Every row gives one point. To make a cloud, some directions were put in groups of two or more. Within a group, all points are equally far from the middle, so they leave a hole (a ring in 2 directions, a hollow ball in 3). The other directions are filled evenly. Then the cloud was stretched, turned, moved and blurred a little. How many holes are there, and how many directions does each take, smallest first?

Cloud, 13 rows:
[[  0  60]
 [  3 -35]
 [-12 -31]
 [ -1 -34]
 [-36  -8]
 [-20 -25]
 [  6  58]
 [-15 -29]
 [ 29 -30]
 [-39   0]
 [-34 -13]
 [  6 -36]
 [-19  54]]
Holes: 1 (2)

Cloud:
[[ 31  26  21]
 [-56  17  16]
 [ 40  -1  28]
 [-22 -51   3]
 [ 42 -25  19]
 [ 12 -54  11]
 [-60   7   6]
 [  0 -50  27]
 [ -5 -13  54]
 [-44  32  23]
 [ 18 -37  36]
 [  2 -56   2]
 [-13 -39 -33]
 [ 42 -27  21]
 [ -9  39 -27]
 [-52 -22 -11]
 [ 19 -47  23]
 [-27  15 -40]
 [ 20   8  45]
 [  8   2 -45]]
Holes: 1 (3)

Cloud, 31 rows:
[[-27 -20  15 -17]
 [ 14   5  -3 -19]
 [-29  13  60 -21]
 [ 44  20  30  23]
 [ 37   9 -23  13]
 [  5  12  23  32]
 [-19  20 -17  51]
 [  6 -28   9  18]
 [-33  17   8   5]
 [-28 -39  47  45]
 [-16 -25  37 -20]
 [ -3 -29   8 -40]
 [ 16 -18  -8 -20]
 [ 25 -28  25 -25]
 [-12   9  25 -35]
 [  4   4  24 -33]
 [-39  -8   9  -1]
 [ 15 -26  16 -44]
 [-44  25 -23 -21]
 [-32 -38  37   1]
 [-48 -20 -21  49]
 [ 20  17  -5 -23]
 [ 38  17  36 -33]
 [-12  31   0  12]
 [ -1   8  47  40]
 [ 11  11   7   6]
 [ -4   8  -5 -11]
 [-31  -2  28  -9]
 [-36  20 -18  -2]
 [-29  17  25 -23]
 [-37  35  -1  21]]
Holes: 0

Cloud:
[[ 48 -17   9  16]
 [ 13  13  27 -28]
 [ -8  36 -12 -31]
 [  3 -59 -26  26]
 [-25 -54  18 -25]
 [ 18   5  18  33]
 [ 49 -33  10   7]
 [-12 -60   3  29]
 [ -9 -54   8 -41]
 [-30 -46  28   2]
 [-42 -20 -31 -27]
 [-38 -20 -44 -12]
 [ 21 -39   8 -48]
 [ 24  11 -27 -47]
 [ 51 -18  -8  20]
 [-28  33 -14 -23]
 [-14 -46 -32  31]
 [-31   7 -37  22]
 [-37 -20  33  -5]
 [-42 -31   6 -32]
 [  6 -49 -47  13]
 [-14  32 -35  10]
 [ 16 -25 -20 -57]
 [ 17 -35 -56 -11]
 [ 45 -17  20   8]
 [-31 -39  30  10]
 [ 29 -55 -29  18]
 [ 22 -25  -4 -56]
 [-23 -33 -48 -24]
 [ 49 -10 -14  23]
 [-48   1 -22 -23]]
Holes: 2 (2, 2)

Cloud (56 x 6):
[[-36  33 -23  21 -20 -20]
 [ -1  53 -26 -42 -14  -8]
 [-19   2   8  -1  31   8]
 [ 21 -35 -47  -6 -20  20]
 [ 24 -11  18  18 -38 -17]
 [ 39 -22 -55  50 -39  13]
 [ 11  14   7  -6  39 -18]
 [-40   0  -8  39   4 -38]
 [-25   5  13 -35 -23 -27]
 [ 11 -17 -53   3  15 -10]
 [-31 -18  -7  13  20 -35]
 [-40  -2  25 -26  -8 -14]
 [-14  24 -26 -17 -30  25]
 [  5 -16 -27  27 -32 -52]
 [-24 -18   1  37  12 -36]
 [ 19 -31  -1  -6  11  34]
 [-12   2 -45  53  -1   0]
 [-32   1 -43  16 -50 -15]
 [-21 -57   7  -4 -13 -17]
 [ -1 -52   1  28  -8  32]
 [-14  13   2  25 -37  23]
 [  2  10  39 -36 -20  16]
 [ -7  -9  24  -8  41 -25]
 [-26  21 -46  -6  11  -1]
 [ 43 -14 -44 -13 -52  23]
 [ -5  17  -1  17  31  26]
 [-16  30 -49  17   6  32]
 [-21  -5   7  -5  31  47]
 [-56  31   3 -26 -30   6]
 [-29  17  15  34 -53 -27]
 [ 31  26 -29 -15 -25 -11]
 [-18  18  -4 -31 -25 -39]
 [ 15  34 -50  35   0  21]
 [-33   7   9 -31 -12 -22]
 [-39 -13 -27 -14 -39 -28]
 [-36  12 -10  37  -9  -8]
 [-60  13  23  28 -32 -37]
 [  3  19 -38 -36 -31  10]
 [ -1 -56 -28  15  11  28]
 [-31  -6  -8 -22 -28 -17]
 [ -2   1 -10  24 -14  15]
 [-14 -43 -53  -4  16  -2]
 [-21   0   3  14   3 -26]
 [ 17 -14 -39 -36 -41 -30]
 [ -9 -12  15  34  21  -3]
 [-10  29  20   6  -2 -36]
 [ 13 -45 -26  -6  11  10]
 [ 31  -8 -45  37 -54  10]
 [ 23  -1 -24   7 -56 -21]
 [-10   5  21 -27  -5  42]
 [  4  11  14  13  24  15]
 [  6  33 -24  45 -40 -38]
 [-10  26   2  38 -50 -31]
 [ 26 -32 -46  17   3 -26]
 [-25 -32  27  17 -39 -24]
 [ 27 -33 -20   4   5   7]]
Holes: 0

Cloud:
[[ 41  15  43 -24  16 -13]
 [ 20 -56 -25  30  53 -11]
 [-20  21 -37  -9  19 -34]
 [ 27   5 -57 -33  11 -25]
 [ 10 -14  21 -27   3 -23]
 [-13 -39 -21 -23 -21  -8]
 [ 14 -43 -15  32   3  22]
 [-20  -1  29  15   3  10]
 [ -6  18  27  14  33 -17]
 [ 25 -40  -6   6  25  10]
 [ -4   1 -17   5   5  22]
 [-22 -25 -56  -9  28  29]
 [ 30 -32   4 -27 -20 -23]
 [-24 -27   6 -18  19 -20]
 [-25  -9 -31   9   4  42]
 [ -5 -59  -3  34  24  -9]
 [ -2 -39   1  11  29 -34]
 [ 18  20 -33 -10 -43   8]
 [ 22 -58  -9   2  18 -26]
 [ 10 -24 -17  37  33  -2]
 [-47  46 -12 -33  -9 -31]
 [-21 -44 -38  23  30  -4]
 [-34  -2 -22 -18 -38 -19]
 [ -2   7  23  10  13 -24]
 [  1 -13   7  20  34  24]
 [-23 -11 -20 -12 -26  31]
 [-14  -6 -11 -10 -39 -21]
 [-27 -45 -13  10  -3   2]
 [-44  -1   8 -21   5   7]
 [-15 -38 -14  -8 -31 -17]
 [-20  28   1   3 -12 -16]
 [ 26  28 -29  -3  15  19]
 [ 34  -6  -1  25 -16  17]
 [-13 -34 -13  35  32 -16]
 [ 25  30  -7  37  34   4]
 [ 16  22 -19  31  15   7]
 [ -7  25 -14 -27  37 -23]
 [-23 -18 -36 -23  37 -18]
 [ 44   6 -18 -29 -21  48]
 [ 26 -33  -2 -17 -23 -11]
 [-21 -32 -37 -33 -23  -7]
 [ 16 -20 -14 -54  10  11]
 [ -4 -36  17 -31  -6 -46]
 [ -9  30 -14 -45  18  -8]
 [ 32 -13  10  13  46 -12]
 [ 18  -7 -32 -15  34  49]
 [ 26 -33 -15   8 -24 -18]
 [ 48 -53   6  -6  60 -19]
 [  4  -1  -9  -3  10  27]
 [ 51   8  -5   1  16  30]
 [ 27 -44  10  17  12  46]
 [-14  17  42  -1   8 -14]
 [-38 -11  -9 -21   7  24]
 [ 25   3  52  -9   9  -1]
 [ 21 -27 -22 -12  24 -25]
 [ 49 -21 -13  -6  -3  49]]
Holes: 0

Cloud:
[[-22   7 -16  -8  47 -21  24  17]
 [-15 -41 -20 -38 -16 -32   0 -14]
 [  9 -24 -22  14   1 -29  41  23]
 [ 27 -28   3 -46 -19  41  36 -25]
 [-36 -25 -24   6 -12  34   1 -25]
 [-13  20 -21 -18 -20  34  50  19]
 [-25  18 -29 -19 -36  41 -10   3]
 [ 33   5  17  17  -1  45  10 -27]
 [-43  -4 -30 -12   1  -6  12 -52]
 [ -4 -43  32 -29 -10  37 -20 -20]
 [-28 -26   1 -41 -13   8 -11  30]
 [-22   4  19  32  41 -21  -2   1]
 [-22  13  16 -31  37 -14  41  20]
 [-21   9  10 -42   5  42  36  20]
 [-15  18  25  16 -37  37  36  -6]
 [ -1  46   8  -9 -10  -2  -5 -55]
 [ 12  -7  -8  28  45   1  -6   5]
 [ 14  -3  36 -16 -36 -26  26   1]
 [ 29   3   2 -49 -43  18  -9  13]
 [-15   7   5 -33 -41 -14  22  33]
 [ 16 -21 -17  20  16   4 -20  27]
 [ -9 -13   6  18  19 -27  -8 -37]
 [-39 -35 -30 -30 -15  -5  21 -14]
 [ 19  11 -15  22 -18  53  26  -4]
 [-15  17 -14  -7  10   2 -15  53]
 [ 26   7  29   0 -47  16 -28 -13]
 [ 23  22  30 -36   4  34  32  12]
 [-25  23 -32 -19 -41  39  14 -20]
 [ 39   9  46  14   8  -4  12   6]
 [-32  29 -24 -10  -9  36  17 -29]
 [  1 -13 -25 -12  22  33 -19 -25]
 [ -2 -33  -7  18 -38  -3 -23 -24]
 [  8  -8  -5  21  37  13 -18  -6]
 [ 30   0 -17   4 -36  47 -16 -21]
 [ 13  40  24 -14 -16   6 -27 -41]
 [-31  -1  23 -34 -24  38  28  28]
 [ 28  11 -30 -14 -21  47  18 -32]
 [ 39  22   9  36   8   1   0   9]
 [ 26  21  31   4  -4  34  22 -31]
 [-39 -15 -27 -45 -19  33   6  -5]
 [ -5  16  37 -24 -36  48 -11  -6]
 [ -2 -18 -11  16  16  42   8 -32]
 [ 27  -1 -25   4   7 -21  25 -22]
 [ 22  17 -24  11   2  12  49 -11]
 [ 30 -10  15  24  20  26 -13 -15]
 [ 33  37   1  12  -3  10  -7 -19]
 [ 36  -1 -14 -30  -6  42  37  -1]
 [-20  25 -10  18 -41  11 -13  26]
 [ 36 -30   1 -17   0  40  20  38]
 [ -9   6  34  23 -37  13  48  11]
 [-22  17 -19 -10  23 -30  -4  16]
 [-23 -20  27   2  22  22  22 -40]
 [ 23 -34  36 -16  -3 -26   1   1]
 [ -1  -5  28 -27 -57  12  19  21]
 [-20 -34  17  39  -4  13  36  -6]
 [-23  -2  30 -44 -35  16 -15  16]
 [-24 -30  31  -9  34  -3  54   5]
 [ 27 -18 -19  16 -18  11 -24   8]
 [ -4  25  10  28 -27 -10  33 -19]
 [ 20 -34 -13 -42  12  32  -4  -6]
 [-17  10  33 -56  -3  40  -1 -33]
 [  2 -12 -27 -32  21 -17 -25 -33]
 [ 39   0  -9  -7  26  -2  49  15]
 [ 35 -27   5 -28  -4 -24   5  13]
 [  2   9   8 -38 -25   5  60  -9]
 [  5  13  36 -15 -53 -13 -16 -16]
 [-21 -45  36  13   2 -10  47  18]
 [-35   4  25 -47   5  -6  36 -26]
 [-18  40 -20  -8   7 -21  13  -9]
 [ 19 -37  -7 -23  -7  43  39  14]
 [-30  -2  34 -22 -29   9 -42 -13]
 [  1  17  21 -43   1  37   8  34]
 [-26 -35  22 -45  -8  38  -2  -1]
 [ 16 -31 -31  -5 -33  27 -23 -15]
 [-22  22  36   8   6  52   6  17]
 [-43  29  -4  20 -10 -14  21 -11]
 [ -5  22 -15  18 -47   9  -7  24]
 [-14 -13  20  10  25 -17   4 -46]]
Holes: 3 (2, 2, 3)

Cloud:
[[ 34   7  21 -24 -18  12  18 -10   4]
 [ -6  19  17  18   7 -14  -1 -17 -44]
 [ 21 -20  -4 -20 -23 -13  32  15 -35]
 [ 14  -1   1  25   8 -20 -35 -11  46]
 [-19   0  26  10 -37 -21  -2   9  -9]
 [ -4  16  39  -3   0 -27   7 -22   5]
 [  3  13   0 -28 -19 -35  -5 -13  20]
 [ 23  15 -15  19  13 -23   7  28  -9]
 [-22 -14  -7  37 -12 -32 -27   4 -11]
 [  4 -27  10 -16   0  -3 -10  -7 -35]
 [ 17 -25  16   2 -36  17   5  32  -4]
 [ 16  -1 -17   8 -14  13  -8  28  24]
 [ -9  31   6 -16 -23  27 -10   2 -16]
 [ 20  -3   1 -11 -20   9 -31  13 -27]
 [-10  23   9 -26 -12 -11  24 -12 -37]
 [ 26   0  -9  21  23  -9 -19 -20   2]
 [-18  18  20 -17 -20  14 -18   8  26]
 [  9  -4 -30 -10  -3   2 -24   6 -10]
 [-11  18 -18 -11 -21  16  27  10 -44]
 [ 35  13  25 -19 -18 -22 -10  -1  26]
 [ 34   3  21 -21  14  12 -12 -14  -5]
 [-12  26  13  -8 -12 -23  28  15   4]
 [ 36   8  33   1 -19 -18 -13   1  21]
 [ 29  -3   7  22  25 -32  -5 -18  25]
 [  8  -4 -14   4   2  -2 -23  28  24]
 [ 23  12  -4  24   9  27 -13 -11  37]
 [-13  14  -7  20 -16   8  31 -13  15]
 [ -6  35  -6  13 -17  12  -3  32  13]
 [ 23 -20 -14   9 -21 -17  15 -35  -7]
 [-31  12 -13  14   5   0 -12  34  -1]
 [ 16   3 -19 -16  16 -10 -17   3 -13]
 [ 11 -10 -12   0  14 -28  -3 -49  -5]
 [ -6  16  21   3 -17   6  10 -44   6]
 [ 18   4 -17  21 -21  12   1  12  31]
 [-14 -12  28   1 -10 -35  16  19 -21]
 [ 25  11 -10 -26  -8  14   8  -3 -35]
 [ -6   8  41  16  16  -5  25   0  -1]
 [ 13  27   5  46   9 -19  -1   4   1]
 [-10 -10   7   8  16 -11 -19 -33 -14]
 [-18  11 -15  19 -10  13   2 -30 -30]
 [ -6  -6 -11  40 -31  21  -1   8 -40]
 [-15  31  -6 -24 -37  14   0  -8 -17]
 [-23   6 -16  28  -6 -25 -29  -4   6]
 [ 16 -24  21  13  11  -5 -21  22 -15]
 [-21  12 -11  -1   2 -22  36  15 -30]
 [-16  -4 -31  10  12 -26 -21  -4 -21]
 [ -4 -17   3  -8 -37 -23 -21  25 -18]
 [ 12 -27   5  23 -14 -30  15  -9  29]
 [  7 -19  -6  -2  -8 -35  30  26  10]
 [ 17 -40  10  23   7   8  18   0   8]
 [  1  18   1  42  28  -7  29  21   3]
 [-21   6 -28   8  14 -31 -11  -6 -28]
 [ 22  -6  -2   1  -7 -34  23  32   8]
 [ 15  11  -4  34 -34 -13  16  -9   0]
 [ 24  30  16 -19  13  20  28   2   8]
 [ 16  24  34  17  -1 -15  22 -16  -6]
 [  3  34  41  -6 -25   0   5  -8  25]
 [ 19   8   7  -2 -17  23 -12  34  -1]
 [ -9  27   8   2 -24  22  -7  33  -8]
 [ 34  14   8  31  -4 -28  -4 -14  30]
 [ 29   8 -14  -7 -13 -34  18  -3  10]
 [  2  60 -15  -2  -7 -15 -23  -4 -12]
 [ -4  23  26 -23   3 -30   9  -7   9]
 [-12  22   8  38  -1 -26  21   7  28]
 [ 26  -8   1  33 -23 -27  21  -5  -5]
 [-20   0  -8  11   8   4 -13 -37  -6]
 [-10 -10 -11  23 -18 -19 -27  -9  30]
 [ 26  42  -9   9  24 -15   3   1   4]
 [  2  -5  33  -5  13 -25   2 -31   6]
 [ -5  30 -13  12  -2  28   8 -15  20]
 [ -2  42   2 -26   5  15  -5 -15 -30]
 [ 29  -7  24  34   1 -18  31   6  -3]
 [ 30  -6  32   4   5 -28  -6  20   3]
 [-10 -17  19  -3  -6  -8   8 -35  -5]
 [ 23  -1 -13 -16   8  11  13  10  -9]
 [-12  16  33  -5 -30  14  -4 -13  18]
 [ 19 -11 -14  12  21 -31  15  -3   7]
 [ 16  -2  -5  27 -18  24   4 -12   4]
 [ 10 -30  15  19 -22   4 -28  21  -2]
 [ 22   4 -19 -22   1  10  -5   1 -22]
 [ 18  34   1  25   8 -21  23  26  20]
 [ 18 -12   3  -2   0 -29  31  26  29]
 [-21   0  19  -9 -19  19  31  24  -9]
 [-17  13  20  -2  -7 -22 -26  16 -16]
 [ 21  15 -12  -1  18  13  15  17  -8]
 [ 24 -15   4 -29 -11   1   4 -12 -36]
 [ 29  42  25 -18   4 -13  18  -9 -13]
 [-10  37   4  12  -1 -25  18  12  28]
 [-25 -15   6  -3 -10   5 -20  40 -15]
 [-16  18  18  43  22 -11 -14   5  23]
 [ 14  -1 -20  21  -9  -9 -11  38  10]
 [ -8  -5 -20   0 -27 -19  -8  -7  30]
 [ -6  39  20 -13  -1 -29  -9  -6 -29]
 [-18  29 -14   1 -27 -25   9 -10  10]
 [ 15   8 -26  26  14  -1   6  16 -24]
 [ 29  15 -12  -7 -18 -25  -2  -8  34]]
Holes: 3 (2, 2, 3)
